Every row gives one point. To make a cloud, some directions were put in groups of two or more. Within a group, all points are equally far from the middle, so they leave a hole (a ring in 2 directions, a hollow ball in 3). The other directions are filled evenly. Then the cloud was stretched, turned, moved and blurred a little. How many holes are there, and how many directions does each take, smallest first?

Cloud:
-1,-10,39
-6,10,-15
-34,22,26
-19,33,23
30,-10,11
-53,-25,32
-24,5,31
39,10,13
-49,10,18
12,31,17
-26,-60,1
0,32,-16
-36,-51,14
22,8,6
-30,0,37
22,13,32
-25,5,18
-30,-36,21
-4,-39,11
-41,-31,50
Holes: 0

Cloud:
-29,-41,20,43
-36,2,-41,-38
2,-24,34,-38
-32,-4,43,26
20,7,-37,35
4,-38,-37,23
-26,2,-44,-41
-4,54,-20,-32
9,8,-46,-40
-24,-10,-42,-41
-23,-6,37,-36
-11,-47,-27,-27
-9,-11,36,-40
-38,-6,36,-27
-3,44,-23,29
-7,60,-1,0
-6,59,3,-14
-54,11,-35,-14
-36,-37,5,-39
30,17,-27,35
-15,30,-35,31
-42,26,-38,7
8,12,32,-41
-5,59,4,-17
-25,14,41,-23
-15,-1,-38,40
-31,-34,-23,-39
20,-21,34,-32
Holes: 2 (2, 2)

Cloud (47 x 6):
-60,18,-2,-28,10,5
-14,-23,-18,8,-10,17
-5,-2,-5,-33,-28,43
15,-8,25,-31,14,37
45,4,-14,-36,29,15
-19,45,-42,-20,31,-2
-14,-15,24,-33,15,-12
-6,-19,10,-8,-37,23
9,45,-10,-35,-24,6
-30,28,-4,-18,7,-27
-22,19,13,-48,-35,20
39,-1,22,-3,20,-10
-27,6,4,-3,36,35
-52,40,-9,-39,5,6
-46,37,-24,7,23,2
50,0,-1,6,20,17
13,-12,11,24,-12,20
1,2,-2,-2,44,33
9,21,32,-29,-28,24
25,15,-31,-23,17,-19
24,1,22,7,-15,-22
-4,-7,15,-51,-24,31
11,17,-15,-8,-15,50
28,4,-41,2,45,16
-8,43,-13,-49,18,-8
-55,15,0,8,7,9
-41,24,14,-29,-29,27
20,5,32,-29,-36,18
-41,44,-12,-20,37,19
-32,42,-46,3,13,22
5,48,1,-23,-24,-6
8,-31,15,-4,-2,-13
38,-9,7,4,-11,-21
-49,8,13,-29,-18,2
-3,12,-33,-45,23,3
30,21,-14,-9,48,-5
25,4,-41,-28,35,21
-20,36,4,1,-31,16
-27,34,-7,-43,32,35
-6,-12,12,-48,28,21
-7,9,-1,-11,23,-32
-6,58,-10,-17,10,-13
32,-7,16,-45,-22,24
-46,23,3,-41,-24,18
28,-3,19,-19,-19,-24
37,23,-22,-29,30,30
54,-7,-22,7,8,11
Holes: 1 (6)

Cloud, 75 rows:
-18,-8,-27,6,-19,24,4,-13
-31,14,3,-34,47,8,11,-7
-29,-6,-7,-8,0,21,45,-9
-19,6,5,-14,1,45,26,20
14,-20,-7,9,-8,-27,-1,5
-31,-11,16,25,-1,37,25,24
6,-7,21,-4,36,-3,5,32
-4,-27,8,5,10,22,14,31
13,-11,-4,7,-16,7,-13,-41
-8,-13,17,-4,19,32,-8,-16
-48,-31,2,-9,11,-9,-19,-30
20,-4,2,21,18,22,-26,7
-10,-24,16,-21,14,-8,0,16
-17,-10,-14,10,37,-6,-23,21
5,-1,5,45,13,6,4,-24
-3,2,-32,-12,4,25,29,8
-12,0,13,12,32,22,50,6
-24,-28,-6,5,6,24,-10,34
19,-12,20,26,16,0,35,-33
-41,10,6,-21,37,-6,2,4
30,-1,0,43,17,-11,4,0
18,14,15,44,-6,-10,-2,20
-39,19,6,-31,24,20,-10,2
-43,-19,-6,8,2,43,7,8
-20,2,-5,-12,-12,8,4,48
-21,-16,14,20,36,5,-24,23
-54,8,15,-10,12,7,20,-8
-8,-46,7,43,56,-2,-14,-16
11,40,-1,-19,-17,-18,0,6
-41,-3,-5,-16,10,2,-41,-17
-31,-16,27,15,13,13,-2,-38
-14,-2,32,-7,-16,-7,-1,14
0,29,-13,-15,-26,3,-12,-16
13,-19,25,33,-7,19,13,-8
23,34,-2,-13,8,-35,9,-2
-30,8,-14,-1,-36,-6,4,-26
1,2,5,48,37,-3,-7,8
6,16,-24,-22,12,-11,-9,-30
-21,-24,30,47,8,26,-5,6
-41,10,-21,-27,-13,48,14,18
-10,-6,4,30,14,-14,-40,7
-27,-42,16,21,9,19,-7,21
-6,38,-11,-14,19,-17,-17,-11
-19,-14,-26,-29,22,6,-28,-35
-31,-7,-7,-30,42,4,-24,-24
-21,-28,2,-7,12,47,2,16
-8,-13,21,-22,-12,-10,16,-18
30,15,13,27,17,0,33,26
9,30,22,0,16,-27,8,10
-17,-33,-14,38,22,8,-1,-31
3,-5,18,28,-23,25,32,18
-11,9,-16,-6,60,14,0,-22
-48,-14,-7,-22,13,18,-22,-22
-53,-37,0,31,-10,35,-1,-15
26,-20,-21,19,12,7,-15,-12
4,-20,29,34,28,1,27,15
3,10,19,-15,25,5,-14,42
-19,-44,-2,38,25,-1,-29,-5
18,14,10,-5,17,9,25,-19
-3,-15,-33,-12,25,13,-8,-31
-30,15,-6,-22,-26,52,26,27
-44,-4,12,-23,21,4,-13,-5
-5,-2,14,10,-31,31,30,2
30,6,6,-21,25,-28,-29,-13
-31,-10,-5,8,19,40,-9,40
-20,-8,19,-14,0,8,-9,37
12,-2,-24,-12,-7,6,1,-31
-28,-16,7,-26,-21,40,10,-4
-20,6,-16,-33,-9,-10,9,3
-45,5,19,6,25,8,12,-25
9,-9,13,24,37,13,4,-23
-13,-6,6,5,29,-29,-31,-32
-5,2,18,22,23,26,12,-1
-30,19,-9,-46,3,6,22,14
-6,37,2,-5,28,-22,-16,-2
Holes: 2 (2, 3)

Cloud, 102 rows:
31,21,-7,-42,30,-27,24,-1,9
29,16,11,15,34,-30,-7,19,6
3,42,-33,-11,19,25,7,14,10
-28,7,-26,-29,27,24,-4,-3,47
9,-23,18,9,-21,-10,9,12,27
-30,13,-24,-4,24,-28,13,27,-18
1,0,-47,7,6,9,34,7,15
-7,0,1,33,17,7,21,-27,24
-20,-29,-21,-36,-9,13,14,2,4
8,-11,17,-19,41,2,22,-19,-20
27,42,14,13,31,-26,17,8,20
8,18,15,11,-20,-14,10,-1,37
28,37,11,22,23,-4,35,-12,-6
13,3,-16,-51,10,29,1,9,-8
10,23,2,28,18,-27,22,12,33
18,-10,35,-14,23,21,-3,-33,-10
13,-10,-27,16,-4,9,-1,39,-12
38,-5,5,-5,-14,37,0,14,-1
-19,33,-14,-3,25,-32,-6,40,-3
-14,-13,2,35,-2,-16,-1,1,30
24,-4,17,13,6,-45,-1,11,-36
-12,8,12,13,13,-28,-10,-30,-3
22,25,7,3,43,-36,11,2,23
14,27,17,35,11,-12,-2,-23,3
-6,10,-38,4,-4,-33,0,46,4
15,27,-2,18,0,27,-13,4,36
-12,10,-39,-21,14,-23,-37,16,21
1,-3,-22,2,-4,44,15,-26,35
12,-16,-35,20,8,-16,-13,33,15
-2,-41,-17,-20,-14,-8,14,19,10
8,13,-38,-10,17,21,38,3,6
-30,-4,-40,-14,31,-37,6,5,13
-10,41,-20,-15,42,15,-9,14,5
15,1,12,-10,-21,14,25,-16,-7
0,-12,-12,25,29,-27,11,12,16
16,-15,-13,-18,-23,27,-19,10,28
-22,-23,16,-24,27,16,4,-4,19
4,43,4,21,21,-13,30,-15,-6
-12,11,3,-4,-20,2,1,-21,-15
-22,13,10,7,-2,41,-10,-9,-9
-1,23,-20,-4,27,-20,42,-2,46
-12,41,6,-10,25,-1,-29,5,18
-25,-15,-24,-37,8,22,12,-26,26
-16,24,14,-24,-1,-30,-21,-3,1
24,14,-16,36,8,26,-4,11,-4
-12,-11,26,-15,7,-36,-20,-5,3
0,-15,-24,11,1,7,4,17,-43
5,22,-7,-9,30,-33,-22,-11,19
-14,-6,3,-29,22,-30,18,3,-31
-33,3,-29,-15,13,-50,-9,2,19
15,18,1,-12,47,-14,8,-17,-25
38,23,-12,-5,1,9,26,3,-16
-18,38,2,1,9,-44,-12,2,3
25,-7,-2,-36,12,-25,36,-2,16
20,5,27,8,-26,4,-7,-8,-21
-17,-2,-42,12,-14,18,-21,2,-3
-5,-17,-35,11,-13,20,-29,-12,1
0,5,13,31,-1,-6,24,-25,30
-18,-13,-23,-18,11,-16,16,-20,49
5,32,-18,-13,1,-16,11,8,60
-12,31,-18,-2,19,3,-31,-1,-15
-24,29,-32,5,15,13,17,18,7
21,3,19,10,-4,2,-15,43,-18
-23,-27,-10,-45,16,5,10,-3,-10
-26,4,15,12,12,39,-9,-5,9
-3,3,-11,-29,36,11,39,15,15
-5,23,-38,-28,29,9,-4,15,-18
10,7,-22,14,24,3,1,19,46
12,7,-34,-9,2,14,4,17,-30
29,-26,7,-27,-3,-23,2,-10,6
8,-5,-5,-47,18,-41,-6,27,0
29,15,1,-36,38,-32,13,11,20
-16,1,-33,-13,47,6,7,-12,4
-17,-48,-14,-9,-13,-6,2,-9,16
10,6,24,-20,-3,-10,-18,-3,-39
7,-7,18,1,7,-26,-16,-23,24
15,12,48,2,-2,-20,-7,11,-18
28,15,-5,7,1,-18,-7,12,-42
-12,31,-8,14,33,18,-19,11,1
19,11,20,-14,-21,-23,1,17,-16
-21,25,1,-35,-2,-32,-2,-4,21
12,-17,-27,-18,7,-42,-10,39,-1
11,-29,-22,2,-6,-8,33,17,-1
-1,3,-2,-1,0,15,7,43,-16
-12,-11,-39,-10,-10,35,1,-5,40
2,-6,25,24,-21,-17,3,1,22
4,24,-15,-44,1,1,-14,-3,42
7,-4,7,-37,2,2,-24,-6,-31
-51,16,-18,-21,24,-5,3,0,23
9,16,-13,17,-5,24,-11,12,44
29,46,-2,3,29,12,13,-18,28
42,18,-5,24,-1,1,2,10,-25
27,15,-27,6,0,26,6,-24,34
-21,-19,9,-15,24,-28,3,21,-26
-26,-13,-33,-20,-18,9,2,12,40
35,-4,21,3,-27,-11,-8,11,-14
32,3,7,-12,-20,29,-4,15,-3
-10,11,-44,2,-12,-8,-2,28,42
11,-8,-35,3,12,-28,34,13,34
3,12,8,33,-11,-19,17,-11,31
-7,-18,9,17,12,16,10,-38,21
-8,-2,-18,-31,-11,-23,-37,9,20
Holes: 3 (2, 3, 4)

Cloud (98 x 9):
-8,2,-14,-13,-20,-10,23,-26,-9
10,10,30,6,5,8,2,4,-31
15,-20,3,-31,-34,1,28,2,2
-14,20,21,0,14,-5,-12,11,-7
12,-10,19,-19,-4,-38,23,8,8
14,38,-5,-31,-18,-38,21,-3,-17
-10,-5,10,-7,11,-5,-25,26,-9
-18,5,17,-14,-10,-39,12,-5,-13
8,-19,4,-27,-18,-20,-10,-1,-8
4,-12,-11,-11,5,15,1,-6,-30
-14,-37,3,19,11,14,8,-9,-3
-9,-22,32,-15,-11,-23,-15,-3,-4
-29,-15,18,-18,27,7,7,-21,-16
-18,28,20,3,17,-11,18,-5,-36
-5,7,5,19,37,-27,26,-36,-19
21,4,24,-43,11,-33,-1,18,-31
12,22,-7,-17,0,-1,21,-38,18
-10,-10,10,-9,17,30,4,17,-15
1,-8,-30,46,-15,22,6,-3,22
-20,11,5,-12,25,3,21,-6,-7
17,-19,6,6,31,17,5,-18,1
35,-25,-19,-29,15,7,10,-2,7
5,-22,-8,-14,30,-6,28,-6,-14
-19,-13,11,9,0,14,19,25,4
41,18,-10,-11,0,-19,6,12,-10
-26,-17,-2,3,11,18,-4,6,18
14,-7,-14,-9,-5,5,-4,18,41
21,-4,-11,-6,5,-3,-22,-14,15
9,12,-17,-1,0,-19,-22,-22,12
28,0,4,-28,-21,-2,11,-27,20
-3,2,12,23,-23,-8,15,5,24
5,8,6,-5,-21,2,-29,7,1
-18,11,-1,3,31,-4,-2,-19,-18
9,-22,1,-24,26,-8,-20,19,11
-32,6,24,17,-21,10,17,10,2
30,6,-3,-13,12,11,9,-6,21
9,8,7,-40,-4,-49,-6,22,-14
2,6,30,24,-15,3,24,-18,-24
3,5,10,24,-8,-21,-15,15,-19
8,22,-8,11,17,-25,-15,-38,-2
16,17,-14,6,5,-34,7,-41,-20
-13,-9,-15,-20,-11,24,-7,4,13
-2,-5,30,29,4,21,-17,7,-7
-13,29,1,21,-31,-7,27,-31,-9
-7,-5,27,-18,22,-1,11,-32,-23
-28,0,7,45,1,6,13,5,-3
4,-14,3,8,0,31,-4,15,0
-3,-14,-2,31,-28,-6,4,4,7
-17,-24,19,1,16,5,-29,18,8
-10,-14,1,13,17,11,-25,-10,15
8,-23,16,9,-8,-10,11,14,24
-11,6,8,1,13,-17,26,11,-31
-31,5,18,30,-8,11,-6,-21,27
-16,3,42,-11,-8,-41,-3,0,-12
11,-26,13,24,9,22,1,-11,27
8,-25,21,-38,8,-27,-11,13,-16
15,24,8,-29,-39,-17,19,-15,14
15,-8,2,11,-32,9,18,-30,31
6,-14,-9,-7,21,1,19,11,-22
3,2,-5,27,26,9,18,7,-14
2,-19,9,-18,-4,-1,-15,14,37
-5,35,1,-15,-11,1,20,-32,-19
-2,6,38,32,-1,-19,-5,10,-16
0,7,-6,-12,14,-6,31,-13,-34
0,15,-8,-18,17,-21,18,-35,-14
-21,14,12,-17,-22,6,-1,14,15
-4,13,-10,26,-9,30,15,-48,18
-6,14,-4,7,-1,1,-4,15,17
12,6,-19,-10,9,16,28,-41,3
21,12,2,20,29,-7,12,5,-21
-18,5,5,20,-49,9,10,1,19
-7,-32,5,10,21,11,-5,23,-1
12,12,30,-32,15,-37,-4,21,-8
3,7,-9,11,32,-6,-2,0,-31
1,26,23,-30,-18,-29,22,-13,-24
30,-14,-9,1,-23,-10,13,-29,21
15,-7,-15,19,16,28,-7,-24,3
-7,-3,-1,1,-38,-14,11,-17,-14
4,-22,-12,28,-22,24,21,-18,36
-14,7,-5,24,-23,-8,20,-1,4
-9,-15,-15,-12,-5,25,-4,8,-9
-17,-10,30,-14,19,-35,-26,-6,-11
-9,23,-16,31,-15,30,15,-27,15
15,-3,-1,20,8,-15,25,3,-19
-25,-1,25,25,-18,-7,10,-16,25
-2,7,32,12,29,12,14,-12,-35
-14,0,10,21,6,-32,17,-33,-4
4,17,-11,29,22,-8,17,-60,-7
-1,-1,9,-3,37,-15,31,-31,-19
-1,6,13,10,-4,-19,36,-8,6
9,-14,-22,-11,-13,12,13,-40,32
-4,20,-10,-17,16,-15,10,-22,22
-14,28,21,22,1,-7,2,9,-15
-2,-18,13,-28,11,1,-15,-4,27
-7,-39,8,-40,14,3,-5,1,7
-2,12,15,24,22,7,32,-31,-16
23,-4,-10,30,-6,-6,28,-13,-10
-14,-4,2,8,-11,3,-28,7,15
Holes: 1 (6)

Cloud (104 x 9):
-19,-20,32,24,-27,12,-5,33,-29
0,23,5,26,-31,2,-19,-29,-27
30,1,5,53,-3,-35,11,3,-17
-6,-16,31,-8,-19,17,15,13,-31
-11,9,-33,-26,-40,2,18,4,-20
27,3,-23,-23,6,-4,14,-60,12
-13,-2,11,17,-45,-39,-3,-12,-17
-25,6,-10,16,-20,-56,13,4,-21
-21,-15,-33,-9,-30,-4,-11,-42,-3
22,23,4,10,-44,-22,0,-18,-3
-9,-25,-5,4,-44,-7,19,47,4
12,7,-31,-9,3,-3,16,-45,39
-18,25,7,17,-15,-9,-27,-17,-38
-25,10,30,21,-27,5,-8,37,-47
-26,-17,7,39,-29,13,19,16,-34
-14,-20,26,5,-7,25,-3,8,-17
-11,8,-14,-26,0,44,2,-20,27
-5,-24,-4,-1,-21,42,18,-21,3
-10,-20,-38,-13,-24,3,0,7,-34
6,15,-35,-31,-26,-1,1,-39,-15
-16,21,5,-2,-43,-22,10,-18,-44
-14,16,14,5,-51,-8,18,10,24
-4,26,14,29,-48,-10,-5,-18,-16
-4,-22,-6,19,-16,-17,-12,44,-8
26,-2,19,-15,-17,-22,14,-13,-28
6,-9,-3,26,15,-4,-8,-12,21
15,-15,9,-4,-24,-14,-20,10,-40
19,-36,-15,-4,3,25,-15,-18,-27
21,-2,-38,-43,9,-1,6,-19,15
7,-15,25,-11,-16,-14,13,7,-3
23,35,3,-19,-24,-24,21,-14,-30
-9,-18,-13,16,-15,35,-20,-27,-18
-27,-15,-6,39,-5,-6,-22,11,-28
35,-24,-27,-16,6,14,26,-25,-10
-7,19,-14,24,1,23,-17,-11,10
30,-16,16,25,0,-4,0,-26,-20
12,-9,-14,8,-49,8,4,-21,-23
9,-32,-35,-14,-8,-1,28,-2,-26
-6,-31,-51,-1,-20,-5,-5,-21,5
-18,-42,-12,21,-15,12,-20,4,-12
-1,4,-15,49,-12,8,16,11,17
-6,-34,-8,16,-8,1,22,6,21
15,-3,-18,29,-13,13,31,-4,-25
-2,-16,12,32,-50,-5,15,-9,-19
10,-13,-13,40,-50,-14,2,-9,-25
6,14,34,14,-38,21,5,-5,-30
16,-35,-11,15,11,-19,15,7,-14
-17,-10,-18,-5,-29,-23,23,-29,19
-26,20,-12,29,-14,-5,-5,6,-41
-46,3,-11,1,-28,-14,20,-17,-16
-24,6,28,3,-35,11,31,8,-23
-13,26,-9,-36,-8,15,-4,5,6
10,-16,-16,-45,-9,13,13,-49,12
44,-15,-7,58,-14,-8,2,5,-18
-15,-31,2,-6,-8,12,3,5,-49
2,-6,0,18,-55,-35,16,-1,-33
-16,-8,-10,27,-20,13,4,47,-2
20,-17,4,3,-17,-17,-16,25,-46
-23,14,13,47,-17,-28,14,-6,-21
-11,-2,32,-22,-25,23,8,4,-18
-8,-12,0,47,-46,-7,-23,19,-39
-9,-43,-12,0,1,-14,13,5,-20
19,4,-32,-4,-41,-23,19,-22,-5
-11,2,-4,9,-6,-41,23,15,11
-12,-2,9,41,-45,-33,21,-1,-33
11,-13,32,24,-15,21,25,24,-21
22,-2,-29,18,1,-16,-4,21,-30
4,23,-11,-21,-17,21,2,3,-40
-11,-23,2,-25,-20,3,23,-5,20
14,9,9,18,-58,8,-4,13,-30
5,-10,-1,-3,0,26,-18,-46,15
-27,-24,4,6,-52,2,3,9,-39
16,9,26,54,-26,-16,1,17,-59
-16,6,26,40,-29,24,18,36,-13
4,40,11,-5,-17,7,11,-31,20
9,4,-10,-3,-39,-34,43,7,-18
34,-6,-19,13,-22,28,10,-31,-5
9,-3,-17,19,-21,32,14,25,-27
0,12,15,13,-19,-2,43,2,9
21,-20,-28,31,2,-3,9,-9,-41
7,-6,-25,5,-46,10,27,30,7
37,8,-20,7,-16,-4,38,-17,-9
-2,29,-16,-17,15,2,2,-10,-19
-13,12,-35,-28,11,-15,0,-42,-10
30,18,23,3,-19,-17,8,-14,-43
-14,23,-20,44,-19,-28,6,18,-7
-8,46,-5,4,-29,-4,21,-20,8
-30,1,-19,11,-7,-17,-1,-14,31
-5,-24,-36,19,-23,-8,-7,18,18
23,5,-2,-15,-18,11,25,26,-45
6,14,19,49,-38,18,13,0,-18
13,-1,-21,-14,16,32,-1,-9,25
-8,-10,-22,-23,-21,-17,0,21,-42
34,14,14,21,-18,19,14,5,-46
23,4,15,33,-57,-26,23,24,-27
-38,4,4,-22,-44,11,9,-16,-20
4,5,2,-38,-11,5,20,-34,-36
5,2,-4,44,-17,-30,0,-33,-7
-22,31,-15,-2,-43,-25,16,26,-13
-11,-26,-8,-15,-42,-3,-14,7,-4
-8,31,6,-14,-52,-29,7,2,-23
16,-14,2,28,-7,33,-24,-15,-18
47,-1,-19,-1,1,17,2,-17,-32
-18,-9,-27,-12,-14,-5,11,-26,-46
Holes: 1 (9)
